Every row gives one point. The points of each table are mixes of a few directions, plus a little noise. Count the directions of each table, and those that both share. Where both have some left over, give the other angles between the two spaces (their principal angles), to ten degrees, smallest first.

First (6 x 2):
[[-0.74 -0.15]
 [-0.66 -0.14]
 [ 0.36  0.06]
 [ 0.21  0.05]
 [ 0.34  0.07]
 [ 0.53  0.11]]
Second, 4 rows:
[[-0.24  0.19]
 [ 0.39 -0.32]
 [ 0.40 -0.33]
 [-0.56  0.45]]
Directions: first 1, second 1, shared 0; angles 50

First:
[[-0.21  0.28  0.09  0.01]
 [ 0.20 -0.75 -0.11 -0.15]
 [ 0.15  0.08  0.12  0.35]
 [-0.61  0.79  0.31  0.12]
 [ 0.47 -0.42 -0.44 -0.33]]
Second:
[[ 0.06  0.10  0.05 -0.37]
 [ 0.16  0.28  0.13 -1.04]
 [ 0.00  0.00  0.00  0.01]
 [-0.17 -0.29 -0.14  1.07]
 [ 0.06  0.10  0.05 -0.36]
 [-0.11 -0.19 -0.09  0.69]]
Directions: first 3, second 1, shared 0; angles 40

First:
[[-0.12 -0.01  0.07  0.11 -0.11 -0.15 -0.10 -0.03]
 [ 0.00  0.07 -0.03  0.24  0.15  0.21 -0.07 -0.05]
 [ 0.19  0.17 -0.32  0.40  0.14  0.69  0.02  0.07]
 [-0.13 -0.02  0.38  0.03  0.55 -0.16 -0.14 -0.29]
 [ 0.14  0.08 -0.36  0.17 -0.30  0.37  0.08  0.21]
 [-0.15  0.16 -0.04  0.72  0.08  0.30 -0.29 -0.10]
 [ 0.22  0.03  0.31 -0.22  1.21  0.34  0.11 -0.35]
 [-0.28 -0.09 -0.13  0.08 -1.09 -0.56 -0.12  0.27]
 [ 0.08 -0.15  0.40 -0.67  0.62 -0.33  0.17 -0.22]
 [ 0.05 -0.25 -0.27 -0.84 -1.25 -0.70  0.34  0.50]]
Second (7 x 8):
[[ 0.45 -0.69 -0.04  0.14  0.28 -0.35  0.19  0.76]
 [ 0.49  0.22  0.32 -0.04 -0.09 -0.27  0.65  0.24]
 [-0.36  0.78  0.10 -0.16 -0.30  0.30 -0.03 -0.74]
 [ 0.00  0.40  0.13 -0.07 -0.16  0.06  0.17 -0.26]
 [-0.26  0.01 -0.12 -0.01  0.00  0.17 -0.28 -0.19]
 [-0.34  0.43 -0.02 -0.10 -0.18  0.26 -0.20 -0.51]
 [ 0.05 -1.13 -0.37  0.25  0.47 -0.17 -0.47  0.71]]
Directions: first 3, second 2, shared 0; angles 60, 90

First (9 x 11):
[[ 0.26  0.50 -0.48  0.14 -0.10 -0.20 -0.48 -0.44 -0.34  0.40  0.75]
 [-0.48  0.27  0.27  0.57 -1.06  0.20 -0.25 -0.24  0.59 -0.46  0.13]
 [-0.91 -0.03  0.67  0.51 -0.25  0.27 -0.25  0.03  0.34 -0.15 -0.25]
 [ 0.15  0.58 -0.33  0.05  0.29  0.18 -0.10 -0.28 -0.23  0.21  0.36]
 [-0.01  0.04  0.37 -0.39  0.24 -0.36  0.30 -0.10 -0.18 -0.11 -0.15]
 [ 0.45 -0.01 -0.45 -0.16  0.15  0.34  0.19  0.18  0.03  0.09 -0.11]
 [-0.33 -0.42  0.34 -0.07  0.78 -0.23 -0.07  0.24 -0.37  0.35 -0.19]
 [ 0.53 -0.14 -0.45 -0.08 -0.07 -0.51  0.36  0.09  0.03 -0.62  0.18]
 [ 0.34 -0.80  0.08 -0.51  0.02  0.32  0.28  0.58  0.15  0.31 -0.76]]
Second (11 x 11):
[[ 0.18  0.42 -0.27 -0.25  0.09 -0.39  0.70  0.53 -0.16  0.11 -0.26]
 [-0.19 -0.27  0.17 -0.75 -0.01  0.23 -0.11  0.13 -0.09 -0.36  0.21]
 [ 0.46  0.21 -0.54 -0.43  0.31 -0.47  1.41 -0.09  0.26  0.30 -0.80]
 [-0.29  0.01 -0.27 -0.02  0.04 -0.13 -0.01 -0.13  0.34  0.21 -0.02]
 [ 0.22 -0.48  0.31  1.29 -0.23  0.53 -0.10 -0.75 -0.60  0.09  0.05]
 [-0.01 -0.64  0.36 -0.40 -0.02  0.50 -0.25 -0.49  0.00 -0.38  0.14]
 [-0.54  0.23  0.05  0.52 -0.24  0.05 -0.77  0.50 -0.32  0.04  0.58]
 [ 0.17  0.57  0.08  0.18  0.04 -0.34 -0.46  0.45  0.22  0.06  0.03]
 [-0.20  0.34 -0.08  0.20 -0.03 -0.20 -0.41  0.29  0.16  0.14  0.17]
 [-0.16 -0.16  0.06 -0.08 -0.12  0.20  0.17  0.21 -0.50 -0.15  0.19]
 [ 0.35 -0.22  0.14 -0.25  0.21  0.04 -0.16 -0.62  0.71 -0.05 -0.29]]
Directions: first 6, second 5, shared 1; angles 70, 80, 80, 90

First, 8 rows:
[[-0.17  0.19 -0.31 -0.16 -0.06 -0.16 -0.23  0.52 -0.43  0.09 -0.15  0.17
  -0.15 -0.15]
 [ 0.29  0.15 -0.21  0.39 -0.15  0.78 -0.04  0.27  0.37  0.56  0.67 -0.30
   0.72  0.47]
 [-0.07 -0.39  0.41 -0.36 -0.03 -0.69  0.12 -0.11 -0.02 -0.46 -0.05 -0.58
  -0.78 -0.64]
 [-0.05  0.19 -0.11  0.02  0.07  0.32 -0.45  0.03 -0.03  0.20  0.33  0.18
   0.59  0.22]
 [ 0.05  0.30  0.06  0.37 -0.33  0.58 -0.11  0.07  0.46 -0.29  0.12  0.18
   0.65  0.27]
 [ 0.25 -0.56 -0.35  0.13 -0.32  0.36 -0.23  0.45 -0.05  0.07 -0.15 -0.26
   0.46  0.56]
 [-0.14 -0.29  0.32 -0.34  0.41 -0.64  0.13 -0.71 -0.21 -0.17 -0.30  0.11
  -0.54 -0.32]
 [-0.17  0.36  0.22 -0.03  0.39 -0.54  0.79 -0.55 -0.05  0.01 -0.49  0.52
  -0.93 -0.44]]
Second:
[[ 0.00  0.04 -0.59 -0.01 -0.26  0.14 -0.25  0.91 -0.44  0.28 -0.11  0.00
   0.08  0.17]
 [ 0.05  0.37 -0.41  0.12 -0.10  0.18  0.15  0.70 -0.14  0.57  0.32 -0.16
  -0.14 -0.07]
 [-0.01  0.09  0.45  0.03  0.13 -0.16  0.34 -0.54  0.37 -0.19  0.14 -0.10
  -0.27 -0.29]
 [-0.56  1.47 -0.04  0.08  0.01  0.37 -0.78  0.31 -0.02 -0.16  0.53  0.99
   0.74 -0.30]
 [ 0.03 -0.73 -0.14 -0.38  0.39 -0.44 -0.15 -0.35 -0.59  0.22 -0.47  0.04
  -0.21  0.23]
 [ 0.04 -0.49  0.16 -0.16  0.29 -0.34  0.22 -0.62 -0.13 -0.08 -0.47  0.12
  -0.29  0.10]
 [ 0.40 -0.62  0.35  0.31 -0.03  0.22  0.65 -0.72  0.65 -0.14 -0.17 -0.36
   0.02  0.38]
 [-0.14  0.31 -0.20  0.03 -0.38  0.02 -0.17  0.69 -0.12 -0.30 -0.15  0.12
  -0.04 -0.19]
 [ 0.19 -0.43  0.42 -0.02 -0.05  0.02  0.00 -0.37  0.42 -0.21  0.38 -0.64
   0.11 -0.03]]
Directions: first 6, second 6, shared 6

First:
[[ 0.51 -0.12 -0.20 -0.78 -0.18  0.73 -0.39  0.27  0.34 -0.20  0.64 -0.54
   0.42 -0.39  0.26 -0.02  0.47  0.08 -0.59 -0.21]
 [-0.20 -0.44 -0.66 -0.26  0.67  0.06  0.18  0.23 -0.15  0.96  0.02  0.58
  -0.43 -0.01  0.05  0.17 -0.37 -0.21  0.30  0.06]
 [-0.53  0.19  0.13  0.30 -0.20 -0.37  0.04  0.30 -0.22  0.19 -0.27  0.59
  -0.21  0.23  0.41 -0.18 -0.26 -0.13  1.01  0.13]
 [-0.23  0.13  0.73  0.31  0.10 -0.24  0.29 -0.74 -0.02 -0.17 -0.62  0.09
  -0.22 -0.06 -0.14 -0.21 -0.12  0.39 -0.13 -0.09]
 [ 0.54  0.12 -0.26 -0.23 -0.58  0.29 -0.10 -0.27  0.34 -0.78  0.50 -0.45
   0.49  0.13 -0.19  0.41  0.25  0.12 -0.92  0.20]
 [-0.35  0.26  0.43  0.53 -0.20 -0.38  0.01 -0.15 -0.20  0.06 -0.33  0.43
  -0.26  0.13  0.11 -0.13 -0.28  0.11  0.31  0.08]
 [ 0.38 -0.02 -0.17 -0.44 -0.12  0.22  0.18 -0.19  0.38 -0.88  0.10 -0.92
   0.57 -0.02 -0.35  0.05  0.57  0.00 -0.32  0.01]
 [-0.08 -0.13 -0.01  0.51  0.45 -0.35 -0.25  0.50 -0.43  0.79 -0.06  0.20
  -0.39  0.04 -0.14 -0.11 -0.27 -0.38  0.35 -0.12]]
Second:
[[-0.19  0.01  0.76 -0.03  0.43 -0.45  0.41  0.07  0.21  0.52  0.20 -0.36
   0.12 -0.27  0.20 -0.50  0.09 -0.31  0.89 -0.08]
 [ 0.19  0.11 -0.12 -0.03 -0.42  0.24 -0.36  0.21  0.08  0.06  0.44  0.19
   0.03 -0.02  0.31  0.16 -0.08  0.08 -0.35  0.05]
 [-0.22 -0.08  0.08 -0.04  0.47 -0.19 -0.31  0.69 -0.61 -0.02 -0.39 -0.47
   0.10 -0.14 -0.32 -0.53  0.45 -0.49  0.84 -0.40]
 [ 0.16 -0.27  0.30  0.01  0.68  0.24  0.61 -0.81  0.67 -0.10 -0.59 -0.51
  -0.23 -0.21 -0.21 -0.11  0.01  0.56 -0.49 -0.20]
 [-0.32  0.07 -0.60 -0.13 -0.34 -0.17 -0.20  0.42 -0.62 -0.14 -0.01  0.55
   0.09  0.32 -0.04  0.18 -0.02 -0.35  0.51  0.22]
 [-0.27 -0.22 -0.67 -0.64  0.08  0.49  0.25  0.11  0.31  0.07 -0.16  0.43
  -0.11 -0.01  0.54  0.09 -0.03  0.25  0.42  0.07]
 [ 0.07  0.09 -0.29  0.24 -0.31 -0.08 -0.31  0.02 -0.45 -0.34 -0.10  0.18
   0.01  0.26 -0.38  0.26 -0.03 -0.08 -0.39  0.09]
 [ 0.12 -0.25 -0.48 -0.31  0.17  0.69  0.16 -0.35  0.49 -0.22 -0.38  0.05
  -0.23 -0.07  0.16  0.20 -0.03  0.61 -0.57 -0.09]
 [ 0.47  0.54  1.02  0.93 -0.76 -0.77 -0.25 -0.36 -0.09  0.17  1.01 -0.05
   0.21  0.14 -0.25  0.24 -0.35 -0.27 -0.85  0.35]]
Directions: first 6, second 5, shared 3; angles 30, 70

First, 11 rows:
[[-0.11 -0.23  0.29  0.18 -0.03  0.77  0.28 -0.62 -0.10 -0.35  0.60 -0.22
   1.43 -0.60 -0.06 -0.53 -0.17  0.45 -0.01  0.14  0.54 -0.78  0.70  0.39
  -0.56 -0.08 -0.30  0.11  0.29 -0.57  0.09 -0.29]
 [-0.16 -0.24 -0.20  0.35  0.64  0.13 -0.51  0.44  0.25  0.03 -0.63  0.44
  -0.80 -0.29  0.25  0.25  0.01  0.23 -0.06 -0.25  0.45 -0.24 -0.25 -0.49
  -0.02  0.21  0.01  0.66 -0.29  0.61  0.21  0.34]
 [-0.35 -0.20  0.11  0.08  0.43  0.65 -0.25 -0.15  0.20 -0.35  0.02  0.17
   0.81 -0.84  0.15 -0.10 -0.05  0.49  0.10 -0.15  0.86 -0.92  0.49 -0.16
  -0.49 -0.01 -0.05  0.29 -0.15 -0.19  0.11 -0.11]
 [ 0.55  0.04  0.05  0.15 -0.76 -0.44  0.76 -0.38 -0.52  0.30  0.59 -0.50
  -0.17  0.92 -0.33 -0.41 -0.09 -0.37 -0.22  0.45 -1.07  0.91 -0.27  0.72
   0.34 -0.02 -0.28 -0.38  0.59 -0.15 -0.09 -0.04]
 [-0.51  0.47  0.03 -0.94  0.14 -0.17 -0.61  0.35  0.49 -0.22 -0.37  0.28
   0.35 -0.50  0.17  0.67  0.25 -0.19  0.39 -0.39  0.47 -0.38  0.17 -0.61
   0.00 -0.21  0.62 -0.52 -0.65 -0.24 -0.26 -0.23]
 [ 0.04 -0.10  0.20  0.08 -0.25  0.39  0.36 -0.48 -0.20 -0.16  0.57 -0.27
   0.97 -0.14 -0.14 -0.43 -0.11  0.17 -0.04  0.20  0.07 -0.26  0.42  0.45
  -0.28 -0.07 -0.23 -0.13  0.33 -0.46  0.02 -0.22]
 [ 0.04 -0.14 -0.08  0.28  0.21  0.00 -0.11  0.16  0.01  0.07 -0.21  0.14
  -0.50  0.07  0.07  0.03 -0.04  0.07 -0.07 -0.03  0.02  0.07 -0.21 -0.11
   0.04  0.13 -0.07  0.30 -0.03  0.32  0.10  0.18]
 [ 0.34  0.37 -0.17 -0.31 -0.51 -0.91  0.19  0.26 -0.15  0.41 -0.09 -0.14
  -0.98  0.97 -0.15  0.28  0.12 -0.65 -0.02  0.12 -1.01  1.10 -0.62  0.07
   0.64 -0.06  0.24 -0.52  0.03  0.18 -0.23  0.08]
 [-0.01  0.34 -0.01 -0.54 -0.31 -0.41 -0.02  0.11  0.07  0.07 -0.03 -0.03
  -0.03  0.23 -0.06  0.28  0.16 -0.36  0.13 -0.04 -0.29  0.30 -0.08 -0.05
   0.25 -0.14  0.30 -0.53 -0.18 -0.17 -0.22 -0.13]
 [ 0.21 -0.47 -0.09  0.81  0.29  0.29  0.14 -0.05 -0.21  0.11 -0.03  0.01
  -0.45  0.06  0.02 -0.34 -0.20  0.31 -0.26  0.13  0.03  0.00 -0.15  0.17
  -0.11  0.23 -0.44  0.70  0.29  0.41  0.29  0.29]
 [-0.09  0.11 -0.13 -0.16  0.11 -0.29 -0.30  0.35  0.16  0.10 -0.40  0.19
  -0.59  0.08  0.10  0.35  0.09 -0.13  0.07 -0.16 -0.03  0.18 -0.29 -0.32
   0.19  0.03  0.22 -0.02 -0.28  0.26 -0.06  0.14]]
Second:
[[-0.94  0.96  0.18  0.78  0.07 -0.93 -0.81  0.37 -0.32 -0.29  0.48 -0.90
  -0.19  0.16  0.54  0.18 -0.99  0.26  0.20 -0.31 -0.50  0.07 -1.03  0.15
   0.00 -0.33  1.32 -0.52 -1.08 -0.13  0.03 -0.22]
 [ 0.08 -0.26 -0.16 -0.06  0.31  0.14 -0.15  0.22  0.23  0.08 -0.50  0.44
  -0.50 -0.14  0.04  0.20  0.26  0.01 -0.03 -0.14  0.31 -0.07  0.02 -0.40
   0.04  0.17 -0.20  0.37 -0.01  0.37  0.08  0.23]
 [ 0.00 -0.22 -0.21 -0.02  0.43  0.07 -0.29  0.35  0.28  0.06 -0.59  0.48
  -0.64 -0.16  0.11  0.29  0.20  0.01 -0.02 -0.19  0.32 -0.08 -0.08 -0.44
   0.08  0.18 -0.07  0.44 -0.15  0.45  0.08  0.27]
 [ 0.63 -0.21  0.32 -0.51 -0.99  0.45  1.22 -1.04 -0.38  0.05  0.96 -0.38
   1.55  0.27 -0.64 -0.70  0.25 -0.24 -0.10  0.61 -0.39  0.15  0.92  0.88
  -0.16 -0.14 -0.77 -0.53  1.07 -0.89 -0.22 -0.42]
 [ 0.24 -0.31 -0.09 -0.21  0.11  0.25  0.12  0.00  0.19  0.08 -0.31  0.37
  -0.17 -0.10 -0.11  0.05  0.32 -0.04 -0.06  0.01  0.24 -0.07  0.20 -0.19
   0.03  0.15 -0.38  0.26  0.22  0.18  0.01  0.15]
 [-0.36  0.19 -0.10  0.28  0.40 -0.27 -0.59  0.45  0.14 -0.03 -0.37  0.07
  -0.65 -0.10  0.31  0.31 -0.19  0.13  0.05 -0.27  0.10 -0.06 -0.45 -0.37
   0.06  0.02  0.44  0.18 -0.55  0.34  0.08  0.16]
 [ 0.00  0.20  0.17  0.02 -0.39 -0.08  0.24 -0.32 -0.26 -0.08  0.54 -0.44
   0.59  0.15 -0.10 -0.26 -0.21 -0.04  0.01  0.15 -0.31  0.08  0.05  0.43
  -0.07 -0.15  0.10 -0.38  0.13 -0.43 -0.07 -0.22]
 [ 0.25 -0.02  0.18 -0.17 -0.50  0.15  0.55 -0.48 -0.24 -0.01  0.52 -0.23
   0.79  0.13 -0.27 -0.35  0.02 -0.10 -0.03  0.28 -0.23  0.06  0.36  0.50
  -0.06 -0.08 -0.29 -0.33  0.42 -0.46 -0.11 -0.22]
 [-0.23  0.09 -0.11  0.17  0.31 -0.19 -0.43  0.35  0.11 -0.02 -0.32  0.13
  -0.54 -0.08  0.21  0.25 -0.07  0.09  0.05 -0.20  0.16 -0.04 -0.30 -0.31
   0.02  0.03  0.26  0.18 -0.38  0.34  0.07  0.13]
 [ 0.28 -0.38 -0.12 -0.24  0.18  0.32  0.15  0.03  0.22  0.13 -0.45  0.49
  -0.23 -0.13 -0.09  0.05  0.39 -0.07 -0.08 -0.01  0.29 -0.05  0.29 -0.26
   0.01  0.17 -0.45  0.34  0.27  0.26  0.00  0.19]]
Directions: first 3, second 2, shared 1; angles 70
